Rows are points. Each copy is the shape, with its points in the same order, turned, moved and blurred by noise. Some copies are also mirrored. Which?

Shape (9 x 3):
[[-58  30   7]
 [ 25 -27 -28]
 [-19  35  -8]
 [-15  16 -34]
 [ 39  34  -6]
 [-37 -15  72]
 [  1 -67 -43]
 [ 82  22  23]
 [-35 -68  45]]
Copy 1 (9 x 3):
[[-63   3  -1]
 [ 44 -11  -8]
 [-26  19   4]
 [-11   4  24]
 [ 19  49 -11]
 [-44 -23 -70]
 [ 54 -58  14]
 [ 50  59 -48]
 [ -4 -73 -64]]
Copy 1 is: mirrored
Copy 2 (9 x 3):
[[-40 -13  -6]
 [ 46 -13  19]
 [-17  15 -19]
 [  1   7  23]
 [ 32  34 -24]
 [-14 -65 -64]
 [ 61 -52  53]
 [ 64  37 -53]
 [ 15 -96 -36]]
Copy 2 is: mirrored
Copy 3 (9 x 3):
[[-47  12 -49]
 [ 60  19 -31]
 [ -1  33 -35]
 [ 23  30 -50]
 [ 36  49  -1]
 [-26 -55  11]
 [ 78 -27 -76]
 [ 57  43  57]
 [ 16 -73 -25]]
Copy 3 is: only turned

Shape (10 x 4):
[[   3   11   49   34]
 [  -3  -14   47    7]
 [ -22    9   46  -90]
 [  -8   22   43   48]
 [   9   20    3   43]
 [  -5  -27   48  -11]
 [  90   -5  -36  -60]
 [ -21    1  -57   48]
 [ -10  -19 -101   26]
 [  18   24   47   33]]
Copy 1 (10 x 4):
[[-39  42  39  15]
 [-25  26  36 -17]
 [ 36  68   2 -76]
 [-53  48  29  25]
 [-31  25   7  43]
 [-15  20  34 -35]
 [101 -16   6  17]
 [-42 -11 -52  39]
 [-13 -47 -80  39]
 [-25  46  42  29]]
Copy 1 is: only turned
Copy 2 (10 x 4):
[[  4  53  24  60]
 [-19  27  32  49]
 [-87  43  18 -23]
 [ 21  63   2  68]
 [ 42  43   3  34]
 [-40  23  31  37]
 [ 27 -14  70 -72]
 [ 53  -6 -55  27]
 [ 60 -47 -66  -3]
 [ 22  61  34  48]]
Copy 2 is: only turned
Copy 3 (10 x 4):
[[   0   28   43    7]
 [ -19   -1   36  -15]
 [ -69    1   -3  -92]
 [   2   30   24   27]
 [  32    5    4   19]
 [ -20  -14   45  -20]
 [  77  -19    0 -108]
 [  38  -52  -25   38]
 [  59  -89  -41   14]
 [  10   42   28    3]]
Copy 3 is: only turned

Shape (12 x 6):
[[-55  99 -10 -12 -19   2]
 [ 52   0 -27  -7  20   0]
 [-65  13 -20  35 -38 -38]
 [-45  50 -29 -13  21 -32]
 [ 22  -7  10 -60  45 -12]
 [-11  44  17  28  90  74]
 [-44 -13 -28  27 -37 -15]
 [ 78 -58  -6 -88  26  33]
 [-30  88  54  11  44  49]
 [ 72 -28 -24 -23  16 -14]
 [ 40 -40 -31 -37  57  28]
 [ 32 -31   8 -13  23 -28]]
Copy 1 (12 x 6):
[[ -26   40  -46   68   35  -24]
 [   9   -3   16  -25  -24   37]
 [ -19  -29  -55   60  -48  -39]
 [ -25   47  -33   36  -32  -19]
 [ -31   33   -3  -69  -20    5]
 [ -75   30   91   23   11   -9]
 [ -28  -45  -43   39  -51   -9]
 [ -34  -10    6 -118  -10   74]
 [ -60   32   44   32   58  -51]
 [  19  -12    9  -60  -37   44]
 [ -43    9   30  -59  -43   58]
 [  -4  -14    4  -55  -46   -4]]
Copy 1 is: mirrored
Copy 2 (12 x 6):
[[ -57   43  -74   17   -8   24]
 [  37   21    7   -8   51  -20]
 [ -24   19  -16   60  -53  -28]
 [ -56   26  -34   30   28  -12]
 [ -20    0   32  -38   61   -6]
 [   8  -56  -46   34   73   75]
 [   1    2  -12   38  -47  -37]
 [  34  -19   41 -107   64  -34]
 [ -31   -8  -49   25   30  109]
 [  43   19   39  -31   54  -35]
 [  25  -37   10  -36   73  -35]
 [   6    5   52   -8   32  -17]]
Copy 2 is: only turned

Shape (15 x 9):
[[ -11   -2   18   31  -33    1   11  -25   74]
 [  34   23 -121  -39    9   12  -36   -3  -10]
 [ -32    9   31   15   44   -6   14  -11  -20]
 [  38   30  -83   21  -33  -23   16   39  -19]
 [  59   -6   20   44   46   -9   27   -8  -11]
 [   9  -26    1   28   13    8    1  -22  -15]
 [ -30   44  -15    1  -20    6   31    6   10]
 [ -27   65  -32   41  -10    0   24    8  -22]
 [ -16  -14    0   30  -20    9    7    3   22]
 [  -5  -29  -26  -43  -25  -39    1  -12  -14]
 [ -35  -19  -16   18   16   14   47   10  -18]
 [  11   56  -60   10   12  -13   39   -8    5]
 [ -25  -10   13    8  -40    2   13   32   25]
 [  81  -24   15   26   39  -24    8   25   10]
 [  24  -13   20  -20  -23   16   18  -16   -4]]
Copy 1 (15 x 9):
[[ 33 -41  68   9 -19   1 -18 -12  54]
 [-91  15 -32   4 -26 -19  40 -83  26]
 [ 14  41  49  13  39  18  11  17  14]
 [ -1  10 -43  15 -49 -52  52 -26  15]
 [ 50  25   8  57  42  -9  -6 -46 -17]
 [ -1   2  13  46  26   6 -10  -1   8]
 [ 11  10  29 -21 -27   7  50  -2  38]
 [  5  39  26  14 -48   1  63   7  17]
 [ 17 -29  27  20   3  -7   2  10  32]
 [-18   9 -21 -40  16 -19 -27  -7  41]
 [  8   5  -1  19  33   9  43  27  43]
 [  3  47   5  15 -33  -9  54 -47  39]
 [ 26 -39  31 -25   1 -10  13  16  29]
 [ 46   0   2  37  47 -44 -12 -59 -18]
 [ 22 -17  -9 -15  16  30 -13 -23   9]]
Copy 1 is: mirrored
Copy 2 (15 x 9):
[[ -10   24   37   21  -51   31   33   24   42]
 [  10  -71  -34  -31  -31   39  -97  -33   44]
 [   4   41  -19  -22    1   -9   31  -22  -14]
 [ -13 -101   -7  -31  -35   35  -29    3   -2]
 [  16  -36  -30   11   12  -20   60  -22   24]
 [  -6   -9  -11   22  -18  -15   10  -13    6]
 [ -21    4  -13  -39  -32   40    4   30   -2]
 [  -8  -17  -17  -27  -31   67    8   -3  -39]
 [ -27   -3   13   12  -29   13    5   21    5]
 [ -10  -17    2  -36  -61  -47  -39   11   20]
 [ -58   -3  -22  -16   -6    2   11  -10  -10]
 [   2  -45  -34  -52  -28   54    1  -11   23]
 [ -33    1   37   -2  -17    1   -2   50    1]
 [  25  -64    6    3   33  -30   48   -4   41]
 [   2   -4  -32    5  -23  -27   -1   38   37]]
Copy 2 is: mirrored

Shape (16 x 11):
[[  -9    7   -7    0   -3   21   -7   14  -33   -6  -25]
 [  28  -97   -1  -16    7  -16  -16   -8   43  -71   31]
 [   2  -16  -51   70  -11    0   84   -3   14    6   40]
 [   6   26    8   16   16   -5   55   35   -2  -19   35]
 [   5   -6   12  -15   14  -12   47   20  -27  -89   -4]
 [   3   21  -21  -41   -5  -22  -17   35  -15  -37  -48]
 [   6  -24  -19  -36    0   -7   -4   27  -34   19  -22]
 [   8   -1   15  -42   13  -10  -11 -121  -19    7   23]
 [  31   -5   -4   71   13   -9   29   17  -28   -7   21]
 [  44   -4  -14   -9    5   26  -10   11    6   -5   33]
 [   9  -60  -18    8  -37  -17  -23   29   30   -2  -18]
 [  14  -39   12  -16    3   -7   15   36   -1  -40  -14]
 [  20   21   14  -31   15   84   -6   34   34  -11  -76]
 [  -7  -19    6   14   14    3  -13   43    4  -21   37]
 [   5   13   18  -44  -58  -15   29    9  -30  -63   37]
 [  -3  -15  -60  -17  -19   54  -15   33   17   15    8]]
Copy 1 (16 x 11):
[[ 21   6   0  30  25  23  36   1 -29   3   6]
 [ -8  12 -25 -17   3  -7 -59  -6  51 -88  53]
 [ 10 -56 -35 -39 -30  41  44  22  70  35  55]
 [ 26 -38  32  12  36  -3  39  30  46  22  58]
 [ 15  13  -1  38  25 -19  51  37  38 -44  58]
 [ 47  49   6  11  61   4  23  27 -18 -25  15]
 [ 23 -17  -9   1  44  20  10  18 -47 -41  21]
 [-58 -19 -18 -40  40 -60  29 -84 -17 -25  11]
 [ 36 -58 -30  26  -3  -3  26  16  35  19  33]
 [ 36 -18   5   3  38   9 -15 -39  10 -14  54]
 [ 40  19 -12 -26 -20  25 -33  27  -9 -27   9]
 [ 30   3   8  11  13   4   5  24  16 -66  32]
 [ 66  38  61  29  40  60  34 -50   9 -41  -8]
 [ 11 -22  13  33  19  12 -37  17  22  -4  38]
 [  0  40  14  18  18 -34  35  15 -12 -12 103]
 [ 23  13  -5 -18  38  86 -20 -14 -11   6  32]]
Copy 1 is: only turned
Copy 2 (16 x 11):
[[ -28   15   -5   -1  -11   27  -21    0  -31   12  -25]
 [  18  -30  -83   11  -41   -3  -18  -14   51  -65    7]
 [  17   50   -2   52   21   24   56    1   35   28   39]
 [  -3   26    9    9  -37   13   17   47   -8   11   45]
 [  -6   38  -24   -4  -64   28   22   28  -27  -53   12]
 [ -37   47    3  -19  -33    8  -52   -6  -39  -26  -18]
 [ -20   33  -12  -46  -14   -1  -28  -13  -12   16  -24]
 [  34  -78   33  -55   16   51    9  -48  -12  -42   15]
 [  24   23   12   38    3   -6   29   35   -4    5  -21]
 [  27   -2    0   16  -21   24  -37   21   11    3    4]
 [ -40    9  -30   12  -26  -14  -29  -38   46    0  -36]
 [ -16   18  -40  -11  -54   -2  -16   20   10  -29  -12]
 [ -72   10    2  -20  -21   77  -82   60   19   -7  -40]
 [ -17   -6  -28   22  -23  -15  -24   28  -13    7   24]
 [  11   26    8   -2 -103   40   -5  -24  -23  -18   24]
 [ -17   22  -29   19   -1   27  -66  -15   23   50    4]]
Copy 2 is: only turned
Copy 3 (16 x 11):
[[  7   1   1  -5  21   5  21  -5 -24   0 -26]
 [ 13 -42  51  38 -55  36  27 -50  69 -15  28]
 [-49 -26 -82  71 -44  32  27  37 -10  -5   8]
 [  2   3 -62  29 -40   5  40 -10 -23  46  -5]
 [ -7 -35  -5   3 -60 -34  55 -57 -25  11   5]
 [ 26  -2   6  10  -9 -41  -5 -43 -18  -7 -43]
 [ 36 -23  -9 -25 -15   8 -15  -1 -11 -17 -35]
 [ 21  39  -7 -30   2 -24  30  10  33 -72  87]
 [-17 -29 -28  33 -31  33  11  16 -52  31  27]
 [ 25  28 -23  26 -12  55  18 -28  -8 -12   1]
 [ 13 -31  34  43 -12  30 -18  15  38  -1 -38]
 [ 24 -33  16   7 -44  11  33 -14   1  19 -19]
 [ 79  29  11  26  22   2  95 -14 -25  -5 -76]
 [  2 -21 -26  11  -1  43  13 -34  13  35   2]
 [-37  39  -8 -25 -70 -23  23 -43   7   9 -12]
 [  4   4 -31  29   7  53  18 -13  18 -36 -54]]
Copy 3 is: mirrored

Shape (18 x 12):
[[-19   7  31 -74 -16  -4  21 -31 -15  -7 103 -30]
 [-22   1 -16  -4 -27 -27 -23 -33  62 -27 -14 -32]
 [ 18  62  15  34 -41 -39  -8  88 -34  98  -2 -35]
 [-21   7  27  35  74  -1 -13 -25 117 -21  43  12]
 [ -7  18 -19  10 -13 -31 -12   3   7  41  30   1]
 [ 20  32  -5  -8 -25  10  66  37 -25 -51 -18 -14]
 [ -1   3  35  27  66  -9  -5 -26 -22 -48 -18 -28]
 [-18  16  36 -45 -39   0 -27  45  27  10   1 -43]
 [ 16   8  40  29 -35  19 -33 -13  16 -40  -9 -38]
 [-20   4 -27  39  49  27  -4  -6  39 -38 -14 -16]
 [ 54   7 -15  34  66  11  -4   5   7  10 -19 -47]
 [ 49 -12  41  28 -11  -9 -25  30 -29 -24   1 -49]
 [ 47   8  41  37   4  27  40 -35 -33 -17 -20 -12]
 [-13   9   0   6 -23  24 -28 -27 -36 -18   7  27]
 [-10 -18 -10  37 -22 -14  32  45  35  16 -19  51]
 [  0 -10   7 -29 -30  17  12 -18   3   0 -17 -16]
 [-18  -4  -3  45  -4   5 -10  -7  -5  35  27 -35]
 [-23  -8  -9  42 -25   3   3   4 -26  62 -15 -32]]
Copy 1 (18 x 12):
[[-41  43  10 -18 -22 -15  44 -22  36  39  66 -74]
 [ 19  38 -50 -18 -33 -24   3 -15  43  11 -31  25]
 [-12  78  68   9 -14  51   5  72 -52  -1 -98 -52]
 [ 62 -38  13   9  25 -40  -8  26  84  53  14  39]
 [-25  34   8 -16  -9   4   1  28  -4  48 -38  -6]
 [  8  22 -23  11 -27  27  76  20 -56 -39  15   2]
 [ 49 -35 -34  34  35  -6   2 -37 -19  -4  -6 -24]
 [  3  67  22 -24 -26   5  -6  11  37 -43 -14 -29]
 [ 57  36  -9   7 -47  24 -20 -29  -2  -5   0   4]
 [ 46 -25 -46 -12  28  17  11  14  22  10  -7  33]
 [ 70 -32 -17 -30  13   5  12  34 -37  13 -40 -31]
 [ 47  12 -10  18 -46  20 -27   6 -43 -18  -6 -57]
 [ 41 -30  10   5 -35  25  39 -39 -61   9   1 -17]
 [-18  21 -14 -15  -7  36 -17 -34 -31  21  19  13]
 [-25 -21  15   2 -37  11  10  58 -15  -7 -32  59]
 [ -7   9  -7 -40 -40  10  23 -28  -4 -15  -6  -7]
 [  2   3  -2  -5 -16  46 -11   7  11  39 -36 -30]
 [-24  -1   5 -17 -28  62   1   5 -10  16 -74 -17]]
Copy 1 is: only turned
Copy 2 (18 x 12):
[[ 21  43 -28 -18 -25  -2  43 -10  25   6 109  -5]
 [ 56  -3 -24  42  37 -16  -1  31  49 -32  -4 -13]
 [ 26  28   0   1 -13 -42  10  25 -69 121 -49  -1]
 [ 43  39  35  75  92  37 -22 -24  24 -32  37  51]
 [ 36  -4 -18  23   3 -21   7  -3  -6  33   2  36]
 [ 14  -3  -8 -44  33 -21  61  26 -58 -34  -5 -37]
 [ 12 -13  33  -4  64 -25 -46 -21 -30 -42  43 -22]
 [ 13  38 -11  -6  20   9  10  68  25  42  12 -29]
 [ 49  32  25  13   1  -2 -26  24  -2 -37  -4 -44]
 [ 24   0 -17  38  66  14 -36   6 -28 -58  -1  15]
 [ 55 -40  20  22  57  28 -29  -1 -73  10  20 -21]
 [ 51  11  51 -21  -1 -29 -40  51 -52   4  19 -40]
 [  9 -14  55  -3  -5  -3   9 -36 -53 -40   8 -51]
 [ -3   3  -9 -12 -32   8 -22 -18   2 -33  -8   4]
 [ -3  -4  21  41  24  -4  48  38 -22 -12 -57  53]
 [  7 -18  -2  10  -8   9  23  21   9 -17  10 -39]
 [ 20   8 -16  56 -12 -16 -15   6 -39  10  14  -5]
 [ -5 -20 -15  55 -22 -29  -6  18 -40  29 -18 -24]]
Copy 2 is: only turned

Shape (15 x 12):
[[ -56   34    8    4   11    1   22  -55   41   -2    3    5]
 [  -1   49   -6   41  -89  -23   34   11  -29  -17   15   -1]
 [  -3   12  -22    2 -100   -2   -3   20   12   16   50  -13]
 [   6   -7    7   15   30  -46  -51    8  -40   -6  -59   11]
 [  36    2   23  -13  -31  -22  -28    7   -7   16  -68    0]
 [  27  -20    9  -37   41  -24  -23   21  -22  -47  -27    8]
 [  46   21  -10   -7   44  -22  -23   31  -18   20  -28  -35]
 [  -3   25   58  -13   12   32    6  -20    1  -27   24    3]
 [  34    2    3  -16   10  -26  -44  -44  -61   -2  -30   -8]
 [  24    7   23   35 -121  -41   39   15  -11   32   22  -40]
 [ -35   11   10   22  -58   28    8   40  -21   36   19  -26]
 [  44    1  -14   18    3   14  -41    4  -13  -18  -65  -32]
 [  17  -28  -11   10  -85   16   70   10  -21   22   20  -14]
 [  -1   45    8    6    5   20    5  -15    8   20    6   51]
 [  -9   -2   27   52   -4   23   11  -35   39    6   46   25]]
Copy 1 (15 x 12):
[[-48  54  -2  -6  -9 -18  50 -24  31  19  34  13]
 [ 19 -18 -27   5 -55  24  75  24 -47 -20  55   1]
 [ 31 -20 -38  -3 -99  36  26 -14  -6   5  63  -8]
 [-17  32  19  23  -8  -7 -46  54 -45 -19 -39 -15]
 [-38 -20 -12 -17 -40  22 -35  56 -15 -16 -11   4]
 [-10   7  13  -3   1 -28 -65   9 -42 -44  -3   2]
 [ 12   9  -7 -12  20  16 -37  52  10 -29  -8 -47]
 [-28 -12  59  -4   6  16  13 -19  12  -9  45  18]
 [-40 -12  -6  38  14  19 -52  28 -47  20   2 -21]
 [ 20 -81 -36 -11 -90  24  69  46 -10  -2  27 -19]
 [ 30 -11  -7   8 -58  62  51 -19   8  -9  -7  -2]
 [ -5  -6 -29  36   8  26 -44  57   8 -46  10  13]
 [ 31 -70 -61 -16 -44  21  50 -12  -6  -8  17  27]
 [ -7  25  26 -25  -9  22   8   7  -4  32  47  28]
 [ 14  -7  34  24 -22 -25  38 -19  38  40  35  35]]
Copy 1 is: mirrored
Copy 2 (15 x 12):
[[-38  16 -32 -47  46  32 -13 -31  -2  14  -6  35]
 [-20  36 -25 -25 -67  12  31  51 -31   5 -15  62]
 [-17   5 -33 -26 -81   5  32  31   5  74   1  17]
 [ 32  -3  20  -3 -10 -36 -67 -10 -46 -36 -10  -8]
 [ 65   8  11 -15 -30   9 -16  -3 -30  -6 -29 -20]
 [ 48 -11  27  13  10 -26 -38   3  10 -34  38   6]
 [ 24  57  11  16   6 -37 -31  15  -4  -9   9 -50]
 [-17  15  48 -28  23  39   5   0   6   9  28  27]
 [ 46  15  15  -5   1   7 -64  21 -58   3  33   0]
 [  7  42 -25 -10 -79  -2  86  20 -60  56 -18  26]
 [-50  -3  -5 -34 -45   0  45  40 -20  24  -9 -27]
 [ 24  26   6  25 -42  26 -49  -6 -23 -32   6 -39]
 [ -6 -11 -39  22 -32  27  81  52 -31  40   1   7]
 [-20  12  12 -18  22  24 -27  33  11  26 -43  25]
 [-60   2  16  11  15  32   0 -24  -6  53 -20  42]]
Copy 2 is: only turned
Copy 3 (15 x 12):
[[-56  17 -28 -15 -41 -26   4 -29  58  16  32   5]
 [-10  37   4  92 -62 -45  33  51  13   3  -2 -21]
 [ 39 -14 -28  72 -39 -33  14  58  26  18  26  12]
 [-20   7  31   1  23 -19 -11 -24 -14  -8 -65 -65]
 [ 11 -30  29   1 -33 -12  25   2  20   4 -60 -61]
 [-14 -14  35 -28   9  14  -9   2  -3 -60 -33 -20]
 [  7  22  13 -46   3   1  -6  26 -34   8 -22 -41]
 [-43   1  25   8 -36  52   0   3  44  -7  26   9]
 [ 12  -7  23  -4 -44   1 -41 -41 -21  -9 -37 -47]
 [ 38  -2 -30  93 -52 -17  80  41   1  25  20 -43]
 [-10  -2 -47  60 -15   8  12  55  15  49  -1 -15]
 [ 26  36  13 -19  -8   5 -16  19  39  -5 -62 -63]
 [ 22   7 -48  67 -59  13  73  31   7  12 -20  22]
 [-35   6  33  -7 -31 -10  13   3  25  43  -8  22]
 [ -8  29   8  22  -5  14  28 -33  63  29  28  26]]
Copy 3 is: only turned
Copy 4 (15 x 12):
[[-44  -6  21 -24 -15  55 -37 -60  11 -27   0  25]
 [ 39   1   8  21 -20   6  51 -44  -4 -83  46  -5]
 [ 27 -44 -10 -29 -27   4  79 -28  -4 -23  38  15]
 [ 12  -4  41  37  24 -17 -43 -24 -27  14 -20 -73]
 [ 27  18  46  10 -31  -8  15 -35  -6  33  -6 -62]
 [ -9   9  54 -10  23 -21 -39  36 -14  13   3 -58]
 [-16   9  40   3  53  19  21  -8 -14  13 -24 -82]
 [ -1  15  66  -6   7  55 -16  -1   6  -1  24  35]
 [  8 -16  52  20  19  25 -28 -27 -27  31  49 -80]
 [ 27 -21  19  31 -25 -17 103 -64  44 -35  56  -6]
 [  4 -20  -5  41 -12  21  68 -19 -14 -10   3  28]
 [ 26 -15  44  21  -9  39   3   8   0  11 -20 -90]
 [  3   4 -30  22 -31   6  71  -6  48 -14  62   2]
 [ 21  31  -2 -16  14  52 -16 -43 -11  -3   2  11]
 [ 21 -23   7  -9  17  54 -20 -36  58 -10   8  44]]
Copy 4 is: mirrored

Shape (16 x 12):
[[ -24   17   13   11  -40    3  -14  -21   -3   16   -5   36]
 [  44  -41  -11   24   19    2    0   26   -4  -22  -25   17]
 [  45    7  -62   -2   25    9   -7   22  -26   19  -21  -45]
 [ -13   16  -43  -68  -41   -7   14   21  -24    7   52 -121]
 [ -27   -6   22   26   -4  -32   16   33  -25   13  -12   14]
 [  39  -15   17   31  -30    4    3  -11  -19   13   14   33]
 [  62   10  -24   31   47  -23    0   38   24  -36  -14   15]
 [ -35  -51   21   -3  -20  -11   12   -8   36    6  -16   -5]
 [ -34    0  -15   -1  -34   -8   10   35  -21  -35  -27   -1]
 [ -21   -1   17  -68  -20  -93   50  -18   -7  -16  -13   26]
 [ -21   10  -19    2  -20  -16   63   -5   -5    2  -17    9]
 [ -31   14  -11  -14  -35   -9   30   31    3   -1   -1   -3]
 [  26    5   21   25   28   -6    4   -7   -9  -25  -19   32]
 [ -15   -7  -37   33   -6    7   -4 -115    0  -15   73   -4]
 [ -28  -12  -34    9  -25   -7    1   28   -9   16    5   18]
 [ -28    8   11  -37   -9   15   19   40  -26    1   16   22]]
Copy 1 (16 x 12):
[[-24  27   8  -6  10 -26 -40  35  16 -17 -27  33]
 [  9  16   3 -34 -29   1  28   6  -8  30  29  36]
 [-34  -2 -48 -27 -46   5  26 -50  20  -3   8   2]
 [  2 -56 -47   8 -16  22  40 -42  48 -66 -87 -48]
 [-14  17  37 -34   1 -53  23  19  18  -6 -12   6]
 [-11   9   7 -10  -6 -27 -15  16 -30  25 -23  56]
 [ 18  59  -8 -35  -9   0  45 -42 -17  10  36  39]
 [ -4   0  37  23 -12   0  13  58  -2 -34   2  -4]
 [ -4   9  10 -40  -1  -5  28  33  59 -15 -22  18]
 [  3 -23   0 -42  82 -29  30  45 -13 -83  -1  -3]
 [-39  14 -26  -9  26 -29  36  41  24 -20 -15  13]
 [ -2   7  -6  -3   6 -34  28  25  49 -35 -33  13]
 [-13  32  21 -26  30  -2   4  -2  -5  27  19  29]
 [-39  44 -43   1   8  50 -37  42 -70   9 -75 -27]
 [  4  22 -16 -25 -30 -36   3  29  25 -19 -28   3]
 [ 32  -9 -14  -7  26 -48   0  15  49  -2 -23  -5]]
Copy 1 is: mirrored
Copy 2 (16 x 12):
[[  12   -2   33   25   36   26  -18   15   21  -29  -21   -4]
 [  -2    9   -9    9  -13    7   20  -33    7  -24   71   11]
 [  44  -15  -41  -11  -12  -57   30  -34    9  -26   14   37]
 [  58  -14  -20    5  -62  -89  -16   65  -56   -5  -48   64]
 [  36   10   25   33    2   12   17    8  -15  -18   22  -37]
 [  -6   -7   28   35    0   -5  -22   -7   52  -15   31   -4]
 [  18    1  -26    4  -23   22    0  -89  -10   -4   50   21]
 [ -26    8    0   32   -5   41   11   43  -24  -46    3   -8]
 [  49   34   18   16   26    8    3   21  -35  -13   24   31]
 [ -17  -23    2   68   41   15   -2   27  -67   59  -17   -6]
 [  14   38  -21   48   28   -1   -5   10   -4   11   -7    0]
 [  44   19    4   41   -3   11    1   24  -23   -5  -14   16]
 [ -10   14   19    1   14   15    4  -50   12   -5   31  -10]
 [ -36    8  -35  -45   13  -16 -103   38   40  -17  -23  -23]
 [  54    2   -6   18    7   20   -3   29    8  -19   15    7]
 [  40   12   31    8   -3   14   25   28   -1   27   -5   16]]
Copy 2 is: mirrored
